Each row is a point. The window is the flat piece filled in between its corners: a triangle in 3 columns, a solid with four corners in 4, and so on. A path goes straight from each point to the next, and from the last back to the first. After which points does the path pass through the window?

Window, 4 rows:
[[ 31 -10  28  18]
 [-24  -3 -29  -2]
 [-17 -31 -52 -13]
 [  0  -4  47 -27]]
Path:
(1): [-13  -3 -29 -21]
(2): [ 7 27 12 -9]
(3): [ -7 -14  26 -10]
(4): [-12 -29   6  47]
(5): [ 23 -18  -5 -17]
(6): [ 11   4  32 -18]
(7): [-26 -29  23 -15]
(8): [ 21 -40  36  58]
(9): [28  0 19 -1]
(10): [ 15   2 -24  -4]
(11): [-21 -31  -3  25]
(12): [-60 -17 -35  33]
Through the window after points: 6, 8

Window (6 x 6):
[[ -8   9  -1  17 -19 -16]
 [ 29   3  17  19  37   2]
 [ 12  28  10 -37 -23 -12]
 [-21  -3  25  45  60 -22]
 [  6   2  30 -14  -5  48]
 [-32  11 -39 -15 -24  -6]]
Path:
(1): [ -8 -22  15 -29 -14  21]
(2): [17 28 27  0  4 32]
(3): [11 41  2 16 24 12]
(4): [ -3 -10  15 -23   1   2]
(5): [  9 -37  15   2  -5  -8]
(6): [-11  21  -9  11  -6  -9]
(7): [  1  57   5 -20  -2  -5]
(8): [  4  -7   7 -20 -22  -7]
(9): [ 9 -7  5 -9 -7  0]
(10): [-20  48 -27   1  -9  15]
(11): [-28  40 -31  22   1  12]
(12): [  9 -19  44 -13 -10  -9]
(13): [-21  -9   1 -21 -27  -1]
(14): [ 11  52  -3  -9 -12  -7]
(15): [27 35 -5 29 17 16]
(16): [-10  -8  34 -11  -3 -13]
Through the window after points: 1, 5, 7

Window, 8 rows:
[[-14  13  25  -8   7 -40  -5  17]
 [ 21 -30   2   0  38  22 -19 -16]
 [  9  -3  -4 -14 -12 -16  24  -5]
 [ 10  27 -30 -25  25   5  -1   6]
 [ 13  -2 -39 -33 -18  45 -19  11]
 [-21  -4  32   4  -1  17   0 -57]
 [-18  24 -29   9   6  15  10  -6]
 [ -2  -1  36 -28   2  21  35   2]]
Path:
(1): [-16  -8 -42 -32   5  41  -9   9]
(2): [ 36  21  -5  -4 -17  12  -7  -5]
(3): [19 21 -7 16 -9 11  3 -1]
(4): [ -7 -18 -30 -60  23  17  -1  22]
(5): [-13   2 -15 -35  23  10   4   1]
(6): [26 28  2 -6  2  8 11  4]
(7): [ 19  18  13  13 -29  -7  -5 -17]
(8): [-21 -14   1 -29  14  41   2 -24]
(9): [-30  -5 -24  -9   4 -10  -5 -15]
(10): [27 18  2  0 17  8 -2  8]
(11): [ 23  51  -5 -20   3   8 -12  -3]
(12): [-39 -35  -1   6  24   7  12  -3]
Through the window after points: 1, 5, 7

Window:
[[ -8 -27 -19 -11  20  14  20 -20  20]
 [-31 -18  60  13 -20  18  -3   2  16]
 [-54 -11 -16  25   1  25 -37  14 -52]
 [  9   8  30   5   6  30   8   3  20]
 [ -7 -10   6  -5 -39  17  58  -1   6]
 [-25  26  -3   2   8 -23 -23  21  23]
 [ 33 -30 -18 -14 -18   2  19 -18   1]
 [ 18 -20  12   6  -5 -46  50 -10  -6]
 [ -4  25  19  -6  17  -7 -28 -35  14]]
Path:
(1): [-28   1  33 -40 -18   9  33  20   1]
(2): [-12 -14   8 -34  30  15  18  -7   0]
(3): [-22   0 -11  37 -26  14 -25  -6   5]
(4): [  8 -24   4  39 -17  -6  15 -20  11]
(5): [-16   2  22 -33  11   4  13  -5  -8]
(6): [-25  -3  37 -13  -2  14  12   4   6]
(7): [  1 -37  12  35 -30   8 -13 -13  10]
(8): [  9  -1  21  28   9  10 -12 -17  18]
Through the window after points: 6, 8

Window, 11 rows:
[[ 39  20   7  -2  -5  26  25  26   6  20   3]
 [ 22  36  12 -13   4  25  -9  -6   9 -19 -14]
 [ 34  48 -23  41  29  17  15  24   1  -2   8]
 [ 19  17  35 -34  -9  23 -20  29 -20  52 -31]
 [-27  35 -26  35  12   4  48 -22  23 -16  -5]
 [-24 -16 -23 -26  -1 -17   7  20  19  -7 -48]
 [ 21  17 -36 -30  42  -3  -2  -3  33  31 -60]
 [-12 -50  15  12  -5  10 -31   2  29   0  -6]
 [ -7   9 -34 -26  12  -2 -42   1  36 -26  39]
 [-28  -8  30 -18 -13 -54  18  19  14 -23  14]
 [ -6 -24 -20  14  10 -20  31  -5  -9  -8  -2]]
Path:
(1): [-16 -22  -3 -12  32  10  16  17  33   1 -25]
(2): [ 3 13 -5 -5 20 26 16 23  9 -7 14]
(3): [ 32  22   2  10 -18   2  26   3  13  23 -17]
(4): [ 15  21  13  26 -28 -45  -7 -33  21  10  -8]
(5): [-13  -3 -24 -23  20  14  14  37   9  -6 -30]
(6): [  2   7  10  -1  38  22  20  24  -6  -7 -14]
(7): [ 31  39 -44  41  -1  -9  -2   3  18   1  20]
(8): [ -3   7 -11  -9 -41 -37 -20   3  -4 -12 -16]
Through the window after points: 2, 4, 6, 8

Window (14 x 14):
[[-16  10  19  -6  -3  15 -16  -5  14   7 -11 -11   5  16]
 [ 60  30  -6 -24  -8  -4  -3  31  -8 -11  -9   0  -2   2]
 [ -3 -22 -10  -9  13  -3  14 -33  19  32   0  34 -11   1]
 [ 10  -6  12   9   5  -2   3  14 -12   4  19  -7  -1  11]
 [-18  -4 -20  -3  23  14   9 -17  -8  15 -12 -30  31   3]
 [ 25  11  -4  -7  -2 -13  19 -19  -3   2  -2 -24  13  29]
 [-10   2   8   2  10  16  10 -18   2 -13  -7  22 -15   9]
 [-17  12   4  -9 -16  -3  11   4  -7   1   5  -7  -3  -3]
 [  2   8   2   4 -20   9 -19 -19  -3  -7  14   7  21   7]
 [  1 -13  -4  -3  -8  30  20  11  17  -1   7 -15   6  -5]
 [ 38 -31 -15   4   0 -58   0  16   8 -38  39 -21 -56  -6]
 [-10  -8 -17  25 -46   5 -30  -9 -20   2  -4  -6  13  42]
 [-10  10  -9  -3   5   1  -5  -1  11  -7  33   4 -30  20]
 [-11 -31  -6 -12 -19  -9 -15  -1 -12 -19  22  -7  -2  30]]
Path:
(1): [  3  -2   3  -8  -8  11  -5 -26 -12   9   4  -8  -8   7]
(2): [  4 -18   4 -24   4   5   8 -19  -6  12  22 -18 -18  14]
(3): [  3  16  -6  15  -4  -1   5  15  15 -26  -6  11  15   4]
(4): [ 11  20 -15  -6  -6  -8   6   8  17  -2   2   7  10  13]
(5): [ 35  -8  13 -15  -1  17 -17   1 -40  -7  -4 -23  -7  -4]
(6): [ 36  -8 -18  -5  -7   5  -3   7 -17   1  11 -23 -30  -9]
(7): [  0  -4  -3  -4   5 -16   5   0  10 -10   5  -1   7  13]
(8): [ -9   4 -10  -9  -7  -9   8   6   3  -9  12  14  20  16]
(9): [ 10  -9  -5  -4 -13   2 -13   0  -9  -6   6 -14 -11  18]
(10): [ 12  -9  -3 -17  -2   1   7  -8 -17  14  11 -12 -21  16]
(11): [  0  12  -7  10   0 -14  -8   0  14 -23   4   0  12   8]
(12): [-4 -3 -7  1  4  2  7 -1 10  7  0 11 13 14]
Through the window after points: 4, 6, 8

Window, 14 rows:
[[ 26  -1  29  14 -18 -31  -2 -15  23  33  39  20   8  -8]
 [ -8 -28   1  16 -22   0  -8 -13  20  27  35  18  22  16]
 [-24 -29  14   9  -5 -25 -19  18  -7 -60  16  14 -13 -15]
 [  7 -40  -3 -30  16  -9 -10  21 -25 -28   9  23 -12 -13]
 [  1  -9  41  -9 -40 -12  19   0  20  23  28  24   9  29]
 [  9   3 -23  -2  -8 -15   5   4  -9   8 -46 -34  -4  -1]
 [-15  37 -28 -21   1  -1  -4  -7 -24   5 -13 -11 -14  -4]
 [ -8 -20  39 -13 -14 -18  -1 -32  28  10  18  24  37  -4]
 [ 13  15 -12  -9  23   4   3  -2  -8 -20  -5 -40  -3  16]
 [  1   1  18   2 -16  -6  11  12  57  22  25  30  28  -5]
 [-14 -21  36   7  17   2 -29  30 -25 -17   3  18   2  -9]
 [ -2 -21   8 -10  17 -10 -46  10  -3 -38 -15  24 -30  11]
 [  8 -25  19  12  -7  19  -9  -2  -9 -43  -1  34 -12 -17]
 [-16 -28  43  19  -1 -19  32 -20  43  37  35  43   5   5]]
Path:
(1): [ -3  12   0  12   7 -36 -18   2  15 -31  -7  45  35  21]
(2): [ -7 -29  19   1  -2   1   1  -4   6   7  23   2 -16 -15]
(3): [ -7 -41  25 -29  -9  -1  -2  19 -23 -12  21 -11 -31 -49]
(4): [ 12   9 -23  10  13 -17 -10  -7  13  -6 -23  28  23  43]
(5): [ 14 -11  19  -4  -6  -8  -4   7   1 -17   3  41  10  20]
(6): [-42 -36  16   5  -4 -10  -9  -2   7  18  28 -11 -22 -49]
(7): [-13 -30  23  -6 -25  -4  -4  -6   4  17  -4  -2 -11  -6]
(8): [  8   8  -3  -2   4 -21   4   8   7  -3   4   7  10  15]
(9): [  0 -15   3  18   7 -34   9  -3 -20 -22   7  26   7  23]
(10): [ -6  -9  19 -19 -11   8 -18   1  16   3  16  10  -4 -12]
(11): [ -1 -18  25   1  13  17   0   8  24  -8  22  -1  -7  -8]
(12): [  2 -11  12  -1  -8 -15 -14  -1 -13  -2  -1  26   8   2]
(13): [ -2  -4  -1  -3 -11 -20   0  -6  -8  -9   6  15  17  14]
(14): [ -8  -1  14 -11   4  -1  -2   7  20  16  10  -8 -16 -11]
(15): [ -8 -10  15  -1  -8  -4  -8   4  21   7   0   4  -8  -1]
(16): [ 12  -8   9   5  -2 -14   4   1  -5  -4  17  27   7   3]
Through the window after points: 3

Window (14 x 14):
[[ -3   0   1  12   2   1  18  39  37   5 -20 -38  22  22]
 [-25  18 -37  -5  12 -14 -21   2  -2   3  27  -2  -5 -37]
 [ 14  15 -17 -28   9  -2   5  -9  15  -7  38   9 -10 -44]
 [-11 -20 -21  33 -19  -8  40  26  20  -4   8 -29  26   0]
 [ 10   1  -5 -15  26 -11  -8   4 -30 -11  29 -21 -25 -42]
 [ -5  -3  -5 -24  10  23  -5  -5 -24  -9  33  15  20 -39]
 [ -5  12  29 -40  -7 -44  16  16  -5 -12 -27  23 -29  16]
 [ -5   8  20   0  16 -17  19   7  12 -24 -36  30 -27   4]
 [  7   8   5  -8  22 -41  26  -6   5   9 -31  17  -5  26]
 [-14  18 -24  15   4  25  33  31   0  15  34 -33  -3  -3]
 [-29 -34 -28  -1   6  18  34  11  37  -6   8 -24  14  22]
 [-19  -7  48  -4  12 -35  26   5  28  14 -21  19 -18  20]
 [ 10  12 -14   3 -10 -12 -30 -22  -5  -5  22   4 -21  -6]
 [  8  11 -16 -12  -8 -17 -13  -8  -9  31 -16   5 -43 -33]]
Path:
(1): [-11  18   7  -6  -3 -14  26 -19 -16  -9  -7 -20 -11 -12]
(2): [ -4 -13  -6 -12  25 -14  -2  40  25   8   6  30  -6  -4]
(3): [  5 -59 -18  -8  16  -5 -24  20   5  12  12  19   4  -5]
(4): [ -5  22   0 -15   7 -11  16  -5  -5 -10   9   0 -18 -23]
(5): [-22  19  -6   2  -8  -3  12 -52  -3 -10 -34  -8 -44 -17]
(6): [ 11  -4   2  -1   8 -15  -4  38  13   9  36   3  11  10]
(7): [ 36   4 -27 -12  -2   8   3  36  -3   5  16  23   2 -19]
(8): [-60  13  10  -2  19 -29   7 -32  31  -7   6 -41  -9 -12]
(9): [ -7  10   3  -8   2 -24  13  -7  12  -9  16 -26  10 -15]
(10): [  2 -16  -8  -2  16  21   8  33  -2   2   1  40 -29  11]
(11): [ 12 -16 -10 -10  10  -5  18  30  20  -5  13  30 -22  11]
(12): [-12  14  14  -6   0  -9  11  -9  -6   3 -11 -24   4 -18]
Through the window after points: 5, 7

Window (14 x 14):
[[ -5 -12 -19   1   6 -14 -13  13 -15 -30  -6  12  -5   5]
 [  5 -18  -1 -11  10 -22   9  -9 -19   4  -2   7 -24  -8]
 [  6 -55  19  -7  31   8 -19   9  20 -21   5 -19  12  12]
 [ 21  10  39  -7   2  30  12   8   8   1 -10   1   7 -31]
 [-20 -26   1  24   0 -26  14   4 -16 -13   4  -8   1  -2]
 [-17  60   6  11 -23  17 -18 -12   3  37  18  13  38  -1]
 [  0 -14  -2   3   6  12 -11  20   2   7  17  13  -4 -21]
 [-25   3   3 -37  16 -11   8  15  -5  -3  12   5 -22 -15]
 [ -1  -8   3 -13 -14 -17 -12  12  18  -8  10 -11  -5  -1]
 [-15 -17  12  29   2  -4  -1  10  15   4  -3  15   2  23]
 [ -7  -4 -13 -23  -7  27 -13  32 -27  -1  19   1 -21  13]
 [ -5 -26   1  11  -3 -23  19   1   2  -6  11  21  22  15]
 [  2 -37  -7 -22  27 -15  13  16  19  -2 -18 -23   5  -7]
 [  6  -2 -29  -4   6  47   5 -16   8 -18  10  -4  -7  -2]]
Path:
(1): [  7   5  -5   3  12  -5  -5  17 -13   1  22   3  -2  13]
(2): [  9   1 -15  -1  26 -26  -7  15 -10  -9  28  -1  -1  10]
(3): [-26 -27  15  -4 -23  33  10   4   9   2 -21   5  -8  -8]
(4): [ -5 -31  -3  -9  -1  22 -15 -14 -21 -11 -41   0   4  -2]
(5): [ -8   9   2   8   5 -14   9  32  14   8  46  11 -14  13]
(6): [ 47   1  34  28  12 -24  -9  26   2  -8   6  -1   5  10]
(7): [-22  -9  -3 -16  -5  16  13  -3   1   2   3  11   9 -11]
(8): [-11 -17   3 -23 -14  18 -13   2   4  18 -24  13  -5 -16]
(9): [  7   4   9  16  24 -15  17   5  10 -21  25 -11  13   2]
(10): [12  6  7 12 26  0 12 13  6 -6 12  3 -4 -9]
(11): [-27 -34  -5 -20 -27  15 -20   3  10  -2 -10  -4  13  13]
(12): [  1 -15  21 -10 -14  17 -23  -5   7   0 -19  10  15 -25]
(13): [  3  12  -4  -7  15  14  21  32 -14   0  29  -5 -20   8]
(14): [11 11  5 -5 33 19 -5 23 -4 -1 14 -4 -1  1]
(15): [-19 -26 -14 -13 -35   7   6 -17   7 -12  -5   5  -6 -10]
(16): [-24 -30   3   2 -13  -6  11  -4   0  -9 -11   6   5 -11]
Through the window after points: 2, 4, 6, 12, 14, 16

Window:
[[ 17 -27 -26 -27   6 -37 -17  -4   7  -9  37  19 -29   9]
 [-11 -28   8  -1  18   5 -22  -4  11  12 -11   5 -13  16]
 [ 14 -16  -2  -1   8 -33   1 -22   5 -26  -4  -5  26   0]
 [ -2  19  -6  15  17 -17   2   6 -23  13   7   9  -4  24]
 [-35  34 -11  31 -10 -39 -15  -1 -37  20  23 -11 -44   2]
 [ -1   0 -19  -1   7 -17 -17   1  14  27 -15  -1   1   1]
 [  2 -28  14 -12 -16 -27 -22  -3 -14  13 -18   6  16   2]
 [ -5 -10 -22  34   4  -6   0  24   3  -4 -31   7 -14 -16]
 [ -5   6 -11 -13 -12   8 -14  12   3  -2  -9 -27 -20  28]
 [-13  17 -14   9   1   0  -7  -4 -16  -5  15  13  -9 -12]
 [  4  -2  -8  23 -17  -1 -10   4   3  13   7 -15   3  15]
 [ 31   8 -11  22  17  11  60  -3  17  -7 -17  -2  -9 -19]
 [-40  -4 -15   1 -11  -4   5   6   1  16   4  -1   8  28]
 [  8 -12  39  -6  57  11  12  23 -12  10  -1 -29  22 -15]]
Path:
(1): [  7 -15 -20  -1  10   9  28 -12   4  12  -8  -7   2  11]
(2): [ 26  39  10  40  12 -20  23  21  13 -25 -12   6 -24 -38]
(3): [-13   7  22  20  -4 -25   2  14  13  11 -16   3  22 -10]
(4): [  2  -5 -32   0  19  19  -5   0 -24   4   1 -19 -26  20]
(5): [  0 -22 -10  10  19   4 -11  -2 -19  23  -8 -12  -3   2]
(6): [ 0 -1  6  2 11 -2  8  9 15 -6 -7  0 -8  3]
(7): [ -1  12   9 -21  -7  -5   4  18  37  11  -5 -10  -1  -9]
(8): [ -2  -6 -17  11   9  -4 -10  -4 -23  -1   0  -6 -10  14]
(9): [ -1 -16 -16  11   1 -15 -10 -19 -27  22 -11 -13  12  17]
(10): [ -9  11   6   2   6 -12   2  21  18  -7  16  21 -14  -6]
(11): [ -3  17  10  14  -8 -14   1   5  20  13   2  -2  -9   1]
(12): [-14  -9 -30   4  -5 -12 -10  -3 -11   5  -5   2  -6  13]
Through the window after points: 1, 5, 7
